Each row is a point. Each copy is the shape, with its points in the same order, turned, moved and blurred by noise. Say if it was mirrored as well.

Shape (8 x 2)
-4 14

-95 2

18 8

-10 24

-37 -37

-3 -14

15 7

-12 4
Copy 1 (8 x 2)
-2 -4

-93 -29

13 10

-2 -13

-56 31

-13 20

12 11

-14 3
Copy 1 is: mirrored
Copy 2 (8 x 2)
7 14

-82 48

22 -3

-2 24

-50 -15

-10 -8

8 -7

-9 7
Copy 2 is: only turned

Shape (6 x 3)
35 -68 -20

15 24 -50

34 55 -37

-5 -36 44

-53 35 -2

-85 -8 -43
Copy 1 (6 x 3)
55 -31 37

42 41 -25

18 71 -10

-25 -31 17

-30 6 -72

13 -38 -89
Copy 1 is: only turned
Copy 2 (6 x 3)
34 -27 -78

-7 48 -23

-38 48 -18

19 -64 -7

12 19 44

83 29 43
Copy 2 is: mirrored
Copy 3 (6 x 3)
27 29 -83

-44 9 -5

-57 35 20

66 22 -5

10 -37 47

10 -84 -2
Copy 3 is: only turned
Copy 4 (6 x 3)
83 -40 26

47 55 40

26 58 69

6 -39 -5

-9 55 -17

35 63 -63
Copy 4 is: only turned

Shape (9 x 6)
-5 37 -24 4 -18 66

-54 -43 42 35 5 -10

-25 -34 33 43 42 -3

-28 -3 68 17 49 -22

-4 -26 -7 -9 13 8

-32 -19 68 -10 12 -3

54 39 -39 20 -42 -12

21 -22 -20 11 -9 78

58 11 2 36 -38 4
Copy 1 (9 x 6)
8 27 -50 43 16 -30

-20 27 41 -19 95 4

6 30 41 -45 69 -28

-1 61 36 -68 52 16

-8 -13 5 -16 28 -16

-1 30 16 -40 60 39

0 25 36 65 -41 -20

43 -17 -30 28 36 -42

35 23 43 52 -8 -9
Copy 1 is: only turned
Copy 2 (9 x 6)
49 -10 -37 8 -47 19

-16 -37 76 8 -4 -11

-28 -42 52 41 -2 8

-22 12 83 51 -13 24

-8 -5 -1 17 10 -2

-22 7 78 6 -1 22

-28 21 -59 6 -72 -27

7 -60 -45 -13 -7 31

-51 -9 -28 -3 -72 0
Copy 2 is: mirrored
Copy 3 (9 x 6)
-44 -27 -8 -63 50 31

-32 12 48 -1 -61 -12

-9 -6 51 23 -35 13

1 41 61 29 -10 -3

0 -37 0 -7 -7 -6

10 35 46 -19 -20 -23

-14 -8 -77 -8 12 61

-10 -63 5 -58 4 46

2 3 -30 -26 -14 88
Copy 3 is: only turned

Shape (12 x 8)
7 2 -3 -2 -16 -8 -40 -29

31 -14 -47 7 38 -17 -13 11

45 7 -2 -13 -1 10 -15 -7

-15 -23 4 3 -16 -10 17 47

6 -17 7 -13 12 11 -19 -24

-33 37 8 -22 -17 -6 17 33

-12 4 9 -2 -29 -21 8 37

-6 9 19 -12 -27 -38 39 14

37 -31 -25 -16 39 7 -2 14

33 -34 -56 -33 5 6 -17 -11

-42 22 12 13 -29 -10 51 14

51 -23 -35 17 -19 39 -31 -13
Copy 1 (12 x 8)
25 -20 -15 8 22 4 11 -43

16 18 -1 19 54 -36 -28 7

54 -3 -28 6 18 -7 -13 -12

-1 -26 0 17 -33 -42 -32 1

31 -4 -1 -9 12 -6 22 -8

-5 -6 -13 -25 -46 -7 -51 -27

2 -22 -15 11 -31 -30 -34 -28

-8 -1 -50 15 -44 -18 -28 -13

36 8 -4 -2 31 -46 -12 28

24 -28 -26 -10 60 -30 -6 28

-26 -7 -16 13 -64 13 -39 -4

62 -41 -2 31 49 7 -8 9
Copy 1 is: only turned
Copy 2 (12 x 8)
21 17 -36 7 30 11 -29 -16

23 7 4 -50 23 16 -26 38

37 23 -8 -8 -6 -5 -41 3

-9 -39 -26 7 -24 22 -18 37

5 1 -1 -4 15 7 -38 -24

-22 14 -19 44 -26 31 2 31

-5 -12 -39 28 -20 15 -14 36

-30 -2 -39 24 -21 -20 -9 34

17 0 19 -45 -3 12 -49 22

17 25 -21 -62 -7 27 -45 -3

-31 -17 -24 36 -25 -1 35 21

75 -2 -24 -39 -8 15 -28 -19
Copy 2 is: only turned
Copy 3 (12 x 8)
11 -7 1 25 -4 38 -25 -37

-52 -3 -22 29 4 28 -27 27

11 2 -11 34 11 37 0 7

-27 -1 -3 -15 -31 3 37 0

5 -11 -14 -2 20 28 -11 -17

-6 36 8 2 -21 -35 21 -23

-12 4 8 3 -39 -6 32 -9

9 -16 -8 13 -43 -30 23 -3

-37 -6 -39 13 25 35 3 31

-23 3 -60 27 12 55 -11 -5

10 13 -3 -24 -55 -42 5 -6

8 12 -23 11 -3 95 -8 13
Copy 3 is: mirrored

Shape (16 x 11)
-3 25 -17 17 26 34 -48 -16 -29 -39 62

74 -6 -18 -10 -16 -9 14 -51 0 -27 -53

61 17 -24 -5 -45 29 38 -60 54 -16 -26

-29 -2 -21 21 22 42 24 30 -53 -6 50

-17 -40 22 -11 13 46 -49 -6 -30 39 24

-64 29 -33 21 40 44 16 -6 -72 6 74

-28 -55 57 -87 -9 -10 -27 19 17 -16 8

-5 28 -15 -18 37 50 9 -1 -59 -20 -12

-46 -36 64 -46 31 -5 -32 -16 -6 33 -21

52 -20 -34 -28 5 -17 15 -85 13 -36 -20

31 -18 57 -31 39 -20 -36 27 -5 26 22

-14 6 7 -60 -10 -18 -36 4 -41 44 29

-12 -73 11 -54 34 -17 -12 12 24 35 15

33 17 -15 26 -31 -42 39 -65 45 -36 -67

50 -4 -55 34 -43 -9 -9 -37 -19 -44 -56

-18 -11 -7 -55 41 4 -65 29 22 27 -6
Copy 1 (16 x 11)
30 10 -22 -70 12 -5 27 8 -1 18 88

-33 23 13 -39 -16 26 32 22 -62 29 -65

-60 -35 -57 -20 -29 -10 41 10 -43 22 -66

30 1 -4 1 44 -28 12 45 -3 -14 62

-8 -11 51 -35 -7 -31 -39 30 10 44 51

50 -3 -15 -12 78 -52 19 32 -10 24 83

-18 5 77 -9 -44 -34 18 -43 69 -5 -1

-2 51 6 5 22 -28 26 23 -44 23 54

-6 12 66 8 -23 -25 -28 -24 55 82 4

-29 24 13 -67 18 -22 61 11 -39 32 -64

36 44 48 -35 -36 -8 -46 -8 13 17 -3

38 -9 56 -11 8 -45 -20 -48 -16 17 33

-17 10 61 -22 14 -47 -32 0 66 3 -25

-23 -3 -40 -23 17 51 67 -12 -42 51 -95

-38 4 -4 -49 18 60 54 10 -69 19 -29

-34 48 28 -24 5 -26 -46 -41 41 23 41
Copy 1 is: only turned
Copy 2 (16 x 11)
4 15 10 -1 -3 -47 1 -25 -67 -24 -12

48 -23 14 -22 35 59 -1 35 30 -6 -35

17 -1 5 -8 -7 53 -29 56 47 -33 -82

0 47 56 23 -41 -23 32 -1 -54 26 8

-12 2 68 37 8 -22 15 -79 3 7 -22

17 67 52 14 -57 -52 62 -24 -64 -14 4

-33 -72 5 56 -24 -1 8 -49 51 31 27

28 -8 48 -20 -38 21 46 -17 -53 10 -15

-33 -51 62 11 0 -11 51 -69 57 -2 17

37 -17 -19 6 42 44 31 36 30 -33 -38

-36 -12 38 2 19 24 -15 -66 16 3 50

24 12 9 9 -31 -3 15 -87 34 11 22

-53 -6 12 52 12 19 43 -54 51 28 15

27 -15 5 -57 22 19 5 87 73 -15 -39

69 -5 11 -36 41 14 -10 47 14 36 -54

-50 -15 -5 -14 -3 4 30 -88 18 31 -13
Copy 2 is: only turned

Shape (17 x 12)
-20 74 27 1 33 -1 -40 29 -38 25 -4 11

-17 -68 -21 24 -53 -32 -54 -9 -30 -10 -18 62

-31 -20 15 29 -35 -32 -33 -34 -2 -26 10 47

-20 -22 -24 40 -14 -58 -37 -24 10 33 -21 45

-42 39 29 -30 6 -5 8 -1 -32 43 -1 -16

10 -12 -26 26 -34 -22 63 44 12 -23 18 3

-15 -56 -20 42 -45 -42 -72 -12 14 -19 -17 0

-12 -19 -35 -12 -54 -24 -64 -15 20 7 -16 30

16 30 21 -1 12 -22 -25 -12 -40 40 40 -15

-1 39 5 -13 14 -17 -21 25 -63 19 10 6

48 -5 16 -15 8 -6 49 28 31 -37 5 11

26 -10 -35 -9 -9 14 71 1 7 -26 30 13

29 -61 7 0 -6 13 54 35 30 3 7 12

-16 -19 12 31 -74 -26 -53 0 0 9 0 27

46 0 -5 15 -18 35 50 22 28 16 20 25

55 2 2 11 -17 18 77 0 -5 -11 -29 -7

-20 37 0 14 37 49 -4 -1 -26 31 12 -19
Copy 1 (17 x 12)
39 15 13 7 15 65 -4 -13 28 -7 -12 62

-54 -32 12 -21 -64 -11 -95 -26 -7 -21 -13 -4

-43 -10 5 -27 -10 -23 -68 13 19 -20 -29 14

-23 -53 31 -26 -35 -4 -41 0 49 -16 2 -6

20 -12 -28 45 22 27 18 -18 22 -37 -9 27

-26 50 -3 -16 5 -2 -9 -2 6 -39 36 -71

-78 -30 1 -46 -55 -20 -42 -29 12 22 3 3

-17 -30 12 -12 -56 -22 -32 -32 12 18 -30 -10

-22 24 21 51 -7 25 11 -6 51 -22 -12 35

9 27 7 28 -21 59 -2 -27 23 -40 -10 35

-19 46 32 -2 13 -6 22 32 -42 -22 19 -37

1 61 15 22 -4 -45 3 3 -17 -51 37 -42

-36 15 7 30 0 -4 -5 26 -41 -17 57 -54

-49 -18 4 -11 -13 2 -67 -32 26 18 -31 -13

1 46 43 36 24 -11 -17 9 -9 -4 47 -53

-18 38 50 15 38 -19 18 -30 -34 -50 42 -41

32 25 -2 37 20 7 2 -16 24 -10 48 56
Copy 1 is: mirrored
Copy 2 (17 x 12)
49 13 2 0 -12 42 73 -52 -33 20 -21 12

0 64 -12 30 18 0 -62 -12 -36 20 -69 -70

-22 32 -60 19 0 14 -36 -20 -12 31 -33 -30

-29 3 -16 12 44 11 -26 -40 -50 27 -34 -62

23 5 10 24 14 4 47 -39 -2 -1 -15 40

9 -21 -6 -37 -8 -12 -69 -11 -36 -40 -22 36

-25 56 -56 19 31 -2 -35 18 -62 -6 -41 -69

-48 55 -9 -7 27 1 -6 -7 -33 15 -44 -63

27 39 -10 7 -12 -19 36 -58 -34 6 23 6

60 31 16 5 -4 4 32 -44 -19 23 -13 4

-10 -37 -4 -18 -71 -13 -19 23 -34 -16 2 26

1 -16 11 -29 -29 3 -60 -8 -1 -32 20 20

-14 -25 22 29 -33 -13 -67 4 -51 -29 -8 16

-22 52 -39 15 7 -1 -8 -36 -42 -2 -69 -38

-15 -27 20 -9 -53 11 -38 -47 -41 -54 -8 1

20 -58 8 -7 -42 -26 -33 -9 -1 -67 0 -19

33 16 6 25 6 48 33 -48 -18 -28 28 4
Copy 2 is: only turned
Copy 3 (17 x 12)
22 -3 -15 5 40 -17 -57 -20 -44 23 53 -9

1 -19 -28 -8 -9 47 -16 13 78 -84 53 -8

10 -22 24 13 0 37 -21 -22 61 -42 37 9

44 -20 18 7 -22 3 -15 36 58 -41 44 -20

2 42 -5 17 51 -8 -5 -10 -16 32 29 -11

-51 -16 40 6 11 68 7 51 -33 -31 -12 -6

23 -1 -24 25 -63 51 -4 9 43 -63 25 11

12 -28 -47 29 -21 33 -1 20 66 -17 27 -14

-5 21 -1 44 22 -22 -41 -20 -18 -19 17 -44

-10 16 -23 7 39 2 -51 -6 -28 -2 36 -37

-68 -24 31 -18 6 9 -22 22 -13 2 -45 14

-58 -29 32 -20 35 48 13 18 -1 -10 -44 -40

-73 -14 29 -21 3 -5 33 30 -8 -42 -27 10

11 -20 -19 50 7 32 -8 14 41 -56 37 22

-41 -51 22 6 43 -3 13 39 -17 -29 -48 -10

-32 5 22 -32 52 23 -8 35 -20 -28 -72 1

21 3 -3 -12 39 -17 9 -39 -52 2 5 -27
Copy 3 is: mirrored

Shape (15 x 12)
26 -17 -24 5 -25 -10 -5 -18 -10 22 4 -11

-3 14 -1 2 24 26 15 42 40 -18 -1 -15

25 -45 12 40 3 2 -25 10 -42 15 -9 4

-11 22 -46 15 60 4 47 -4 32 52 36 0

22 13 5 5 29 -2 22 -1 28 -11 -10 -15

4 14 -1 15 12 -6 30 -20 -42 18 30 7

-31 -32 -4 -49 26 -8 5 10 -10 -35 -14 2

-6 6 -15 15 22 -7 12 7 -24 29 39 -45

-8 -47 -26 9 -44 -31 28 17 -60 -22 -13 17

-28 12 12 -6 11 -13 13 35 12 2 -65 -9

-25 -17 9 -41 -26 -2 -55 26 -23 -48 -7 37

14 -8 -6 15 16 -12 38 -12 23 47 44 -18

40 -40 -1 -21 -30 -49 -2 22 -49 13 38 28

4 -6 -5 -15 9 30 40 -1 -11 42 31 -6

9 27 -25 -7 47 19 15 38 16 -8 -64 -27
Copy 1 (15 x 12)
21 1 -30 -14 -15 -9 -3 -10 5 -4 -1 -38

-18 44 29 15 -36 29 32 36 -4 -12 4 0

-4 -35 -13 -7 -33 -21 4 22 37 22 -38 -40

46 51 2 -2 -6 7 95 19 48 -17 39 -14

-2 31 18 33 -12 16 18 11 16 19 17 -10

43 -11 12 2 -9 -37 35 26 16 16 24 -32

-60 -19 26 1 -9 -1 29 -13 -3 -18 33 -15

23 29 -8 -4 -46 -54 38 19 22 -9 18 -17

0 -79 -24 27 -16 -29 21 -4 -35 -14 -13 -24

-36 0 3 1 -23 21 44 10 -25 40 11 30

-42 -48 35 -38 1 1 -23 11 -36 -33 -9 0

50 36 1 8 -44 -5 49 -14 34 -6 16 -29

39 -65 -13 -3 -44 -11 -27 -13 25 -35 11 -10

28 10 -3 -12 -46 1 45 23 10 -5 44 -49

-51 36 -20 20 -7 29 39 42 -4 30 31 15
Copy 1 is: mirrored
Copy 2 (15 x 12)
16 -2 -17 -18 -9 -26 -18 9 -40 24 4 -6

-41 16 9 -26 54 10 -31 29 21 40 13 2

17 -45 8 44 -3 -14 -19 18 -34 27 6 24

-36 64 -25 -22 31 -37 8 15 -4 15 -22 60

-22 -11 -16 -36 37 -10 -29 11 19 6 -3 12

13 16 -13 19 4 -14 11 23 -10 -24 -25 4

3 5 -5 -8 13 55 1 -6 7 5 60 18

11 39 -14 32 31 -41 1 -4 -18 22 -2 12

29 -47 -27 16 -12 12 37 54 -37 19 48 -2

-38 -34 25 -33 48 11 15 5 3 22 38 -5

8 -8 36 5 -34 48 -35 37 -22 5 71 -18

-2 32 -22 -9 5 -41 1 0 12 36 -33 31

75 -5 14 1 -44 -19 -3 56 -15 10 23 18

19 38 -2 -6 17 3 -3 18 -17 30 -42 17

-31 -17 6 -50 91 4 -23 10 -9 6 26 15
Copy 2 is: only turned
Copy 3 (15 x 12)
9 -4 -1 -17 10 -26 -2 -20 6 -43 16 -16

-15 -8 -14 7 -13 25 14 49 -2 17 10 19

36 -2 15 -1 -21 -46 -16 -23 -19 -9 -30 -4

37 46 -30 -34 12 7 23 29 38 24 64 22

8 -2 -22 15 -11 0 40 28 15 -13 8 9

31 32 -28 -16 5 1 28 -38 2 3 5 -15

-25 -6 -4 30 -22 27 -11 -30 50 2 -16 26

15 55 -31 -8 24 -4 -7 -2 -4 -7 8 4

-23 -26 -30 0 -22 -41 -24 -77 1 5 1 -19

-36 3 16 49 -22 -11 15 23 26 31 10 -22

-47 -28 52 11 -33 33 -5 -57 -5 -9 -23 14

24 23 -32 -38 40 -24 24 15 25 -4 18 13

7 -24 1 -5 37 -36 6 -88 -14 -14 -4 26

35 5 -19 -24 37 18 -2 -4 23 14 9 -11

5 1 -7 66 -31 14 4 49 13 10 39 -7
Copy 3 is: mirrored
